Each row of a before or after table is a point. One or more steps were done to the points. Then noise was added and the rows were shuffled. The steps act on columns, c1 being the first. Name the steps. A step turns or swaps two columns, mirrors them in a line or flattens them onto one, adds a multiple of one to another, or multiplies or shifts one. Angles are multiples of 10 degrees, from the lower column toward the higher: turns from -170 to 170, lines from 10 to 170 but not 90. Use the fewest steps. Two steps may share a column if one is a turn and the other turns, adds or multiplies; they go together, in the order done. Otherwise the lowest column goes first.

Before:
17,-6,18
-68,-11,-14
3,31,-28
14,5,-9
-62,6,-65
10,-14,9
-23,-12,-3
17,79,7
-48,-9,-50
13,-3,0
4,41,7
-2,-12,0
4,20,-45
-15,0,15
After, 14 rows:
-12,-9,-52
-2,40,8
22,31,-28
7,-6,17
4,-11,10
36,21,-44
-59,-11,-14
-19,-11,-2
0,-12,1
12,79,9
13,-3,1
-25,0,15
-17,7,-64
21,4,-8
Steps: add -0.7 times c3 to c1

Before:
42,-34,11,-16,32,4
35,-15,14,36,-24,53
-3,18,-4,-5,29,1
-12,7,13,-17,-7,10
36,-37,10,-6,-77,62
41,12,7,-14,0,14
19,5,18,-7,28,53
8,17,-32,-11,21,19
-11,-9,-23,-6,30,22
0,-30,-27,-13,3,30
-67,1,-35,-4,12,11
28,-36,15,-10,18,9
After:
21,-8,-36,-15,29,-12
9,-37,25,-16,18,27
5,-34,17,-26,32,41
1,17,-7,-13,28,-4
52,-15,21,43,-24,36
62,-38,17,16,-76,35
30,-30,-43,-13,4,0
10,7,20,-16,-6,-12
20,17,-51,-18,21,8
13,1,-57,-7,13,-67
54,4,27,-15,28,17
13,13,11,-13,-1,41
Steps: swap c1 and c6; multiply c3 by 1.6; add -0.3 times c5 to c4

Before, 11 rows:
-48,-24,14,-6,4,1,1,47,-25
-6,-9,-54,-2,-14,41,6,34,-22
-51,23,-22,5,17,11,-17,21,-45
-44,-24,27,-12,58,5,31,12,-28
1,13,8,-39,23,-8,28,-8,-3
5,58,-35,4,36,2,-20,12,22
31,5,-20,8,4,-30,14,-33,8
-33,-26,-31,-17,10,33,20,-29,33
17,26,-36,7,-25,7,56,3,17
21,-21,23,-6,-31,13,37,-38,9
21,11,26,39,10,28,-23,5,6
After:
-51,24,-23,8,21,-1,-20,66,-43
-5,-10,-53,-3,11,40,9,57,-22
-50,-24,11,-5,5,5,0,75,-27
-45,-27,28,-13,51,-26,31,42,-26
25,9,24,35,23,22,-24,-3,7
2,14,6,-38,14,-21,31,-6,-3
20,-19,23,-2,-22,25,38,-46,9
-35,-26,-30,-19,24,28,21,-60,34
3,61,-37,4,32,-16,-20,-12,22
19,26,-36,8,-17,15,57,-14,16
29,7,-19,4,-11,-25,12,-41,7
Steps: turn c5 and c6 by -30 degrees; add -1 times c9 to c8

Before (13 x 14):
-4,-37,28,-26,-27,-39,-34,-15,-36,-15,-38,-13,-15,35
18,1,34,3,46,-23,17,8,-42,56,-43,-11,10,39
33,1,15,-29,25,-35,13,28,-1,9,-10,-9,-39,-23
31,18,-6,-55,-25,-21,-10,-2,6,-10,21,-44,10,2
35,15,5,-16,-15,-25,-23,-8,4,40,-16,39,8,18
7,-28,-43,57,18,-26,-10,-47,5,37,-15,36,45,10
23,-31,3,-69,-27,42,11,-24,-32,-51,5,30,-32,-17
30,-28,-14,19,19,-8,-10,35,11,-39,28,20,25,-20
30,-11,20,4,-39,-19,27,-8,-11,13,-8,18,-5,12
-42,53,17,-32,-1,-30,-4,-38,-31,-24,-57,-2,5,-12
-13,9,-28,-5,14,26,23,-6,-9,39,-79,-17,18,44
40,10,9,0,2,-20,-48,-11,14,-12,25,-19,-28,32
8,26,-18,-29,1,10,21,19,-58,23,-34,-2,-23,-2
After:
-23,53,17,-31,-1,-31,-5,-38,-31,-24,-57,23,5,-12
4,11,9,-1,2,-20,-48,-10,14,-12,25,-12,-29,32
33,-27,-14,20,19,-8,-9,36,10,-39,28,-37,25,-20
31,-11,19,4,-39,-19,27,-8,-12,13,-8,-4,-5,13
2,27,-18,-29,1,10,21,19,-58,23,-33,-11,-23,-3
38,-32,2,-69,-27,42,11,-23,-32,-51,5,-22,-32,-18
-22,10,-27,-5,13,25,23,-5,-10,39,-79,46,18,44
35,-28,-43,56,17,-26,-9,-46,6,38,-15,22,45,10
-22,18,-6,-55,-25,-20,-10,-3,5,-10,22,-48,10,2
0,2,35,3,46,-22,17,8,-42,55,-42,18,10,39
-13,-37,28,-26,-27,-39,-34,-15,-36,-15,-38,32,-16,35
51,17,5,-16,-15,-25,-23,-9,5,41,-17,7,8,17
9,1,14,-29,25,-35,13,28,-1,9,-9,-56,-38,-23
Steps: turn c1 and c12 by -60 degrees; add 1 times c14 to c12

Before (12 x 20):
6,20,-16,2,-25,-29,-25,23,-13,-10,37,52,3,-17,-25,-25,12,-1,-27,9
3,4,37,2,-30,33,2,7,19,-6,39,-20,10,40,22,15,3,-19,14,10
-23,-31,13,11,14,42,15,9,28,-9,28,-7,-6,35,-7,36,-15,-3,23,24
2,-26,24,-26,-5,37,31,6,17,-3,28,-10,2,19,-29,10,6,-45,26,4
-30,-24,10,24,-44,33,18,40,3,-23,24,-17,-11,19,8,-8,12,-36,28,14
-36,-25,33,-35,0,39,34,-11,51,43,-11,-16,-25,-13,-12,23,-12,19,12,-28
-8,30,-15,-16,0,-20,-18,-11,-49,-3,14,24,16,-11,-28,2,-16,13,13,-28
6,31,-9,4,-12,-8,-32,-12,2,-16,6,28,31,1,-48,-39,-26,14,20,-9
2,13,-24,-15,-15,-43,-24,-1,-11,-22,5,-5,12,0,-26,-20,19,10,-1,17
17,-10,-13,20,-14,10,6,42,23,3,40,-12,-15,38,22,-3,2,-43,41,11
-26,-16,29,-11,-1,32,-1,56,27,0,4,-8,10,41,8,17,5,-46,25,10
15,-4,-2,-1,-1,-5,-35,-15,-28,7,-6,32,2,-2,-35,-26,26,34,0,-23
After, 12 rows:
43,-25,32,-35,-9,43,33,8,52,43,-11,-16,-24,-14,-24,22,-13,18,0,13
-20,-11,-13,20,41,-2,5,-16,22,3,40,-13,-15,38,44,-4,2,-43,71,-5
-6,3,37,2,25,22,2,18,19,-6,39,-19,10,40,44,16,2,-19,29,-8
25,-24,10,24,58,26,18,8,3,-24,24,-17,-11,19,15,-8,12,-37,53,-23
-3,31,-10,5,-1,-9,-33,16,2,-16,7,27,33,0,-96,-40,-26,15,11,11
-6,-3,-2,-1,-12,-3,-35,9,-29,7,-6,32,2,-3,-69,-26,26,34,-24,27
-7,13,-24,-15,9,-44,-22,11,-11,-23,5,-5,12,0,-53,-21,19,9,-9,-16
-8,20,-17,2,34,-40,-26,5,-13,-10,37,52,3,-17,-50,-25,12,0,-27,-8
21,-16,29,-10,42,31,-1,-35,27,0,5,-7,10,40,16,17,4,-46,58,-18
17,30,-15,-15,-9,-25,-18,7,-50,-2,15,25,15,-11,-56,3,-16,13,4,24
-3,-27,25,-27,8,29,30,0,16,-4,29,-10,3,20,-58,10,6,-45,58,-3
13,-31,13,11,-3,33,15,-17,27,-9,27,-7,-6,36,-14,35,-16,-3,25,-31
Steps: turn c1 and c20 by 160 degrees; turn c5 and c8 by -130 degrees; add -0.3 times c11 to c6; multiply c15 by 2; add -0.7 times c18 to c19

Before (8 x 32):
-3,26,-8,32,40,59,13,-2,-23,51,-17,11,-17,-4,17,-25,-11,-52,13,7,21,33,21,-3,10,2,-1,12,-50,-54,-29,5
17,-5,-75,-6,-30,-29,-32,-5,43,19,-44,5,35,23,30,-58,49,-25,42,-22,-23,22,43,24,14,-51,9,4,-11,-14,24,42
11,-14,14,5,-2,7,-63,-1,11,-27,-18,-32,9,-3,-23,-15,-34,35,-4,-2,-50,27,-2,-1,-29,-17,87,-6,3,3,31,-26
49,12,-26,-31,51,-27,-32,0,12,-3,22,-21,-27,-24,20,41,8,-24,-27,-7,-19,-19,16,32,14,38,41,31,26,12,-9,-50
-9,-31,19,21,-29,-29,10,-33,20,15,-16,30,12,11,-4,-17,51,-11,-3,3,56,1,34,-44,38,8,12,-10,-16,-32,-48,24
14,2,-10,-30,-8,-6,27,29,28,-19,6,15,32,-36,-28,11,-17,2,5,20,3,-31,-6,-4,14,14,1,-38,-6,16,-6,-7
-32,-7,50,-55,-27,8,28,-14,-5,25,14,22,10,-19,-1,44,-9,50,6,32,18,-9,72,-32,-10,-27,52,-12,-1,-2,11,-17
52,6,-37,-3,-20,-9,-9,-14,-23,48,-39,9,-6,11,-2,42,-6,-59,-21,-16,-2,-22,-4,23,18,18,26,-31,-57,-15,16,-11
After (8 x 32):
50,7,-36,-3,-20,-9,-7,-16,-23,49,-39,12,1,13,0,41,-5,-59,-21,-15,-4,-23,-3,23,15,1,27,-31,-57,17,-25,-11
50,12,-26,-34,51,-26,-30,-2,12,-4,20,-22,30,-24,20,41,8,-24,-27,-8,-19,-20,16,33,14,-32,40,32,26,-2,-23,-50
-36,-7,50,-56,-26,10,28,-16,-6,24,14,22,-12,-16,-2,45,-8,48,7,32,18,-8,72,-32,-9,27,51,-12,0,-2,12,-17
-3,26,-7,30,39,59,14,0,-24,50,-18,12,-3,-3,17,-24,-13,-53,13,7,22,35,21,-3,11,-22,0,12,-49,59,17,5
-8,-32,18,20,-28,-30,9,-32,21,15,-16,30,-22,10,-5,-16,51,-12,-3,4,56,2,34,-45,38,-42,11,-9,-17,25,24,26
12,-13,13,5,-1,7,-64,0,11,-27,-18,-32,-7,0,-25,-14,-36,36,-5,-2,-52,27,-1,-1,-31,36,86,-6,5,-7,-9,-28
16,-4,-75,-7,-32,-28,-32,-5,43,19,-44,5,-38,22,29,-57,48,-24,43,-22,-22,22,44,25,13,53,8,4,-11,-1,24,41
16,1,-9,-30,-7,-5,27,29,28,-20,5,13,-25,-38,-28,11,-17,2,4,20,3,-30,-8,-5,14,-15,2,-36,-8,-28,-6,-9
Steps: turn c13 and c30 by -160 degrees; turn c26 and c31 by -130 degrees
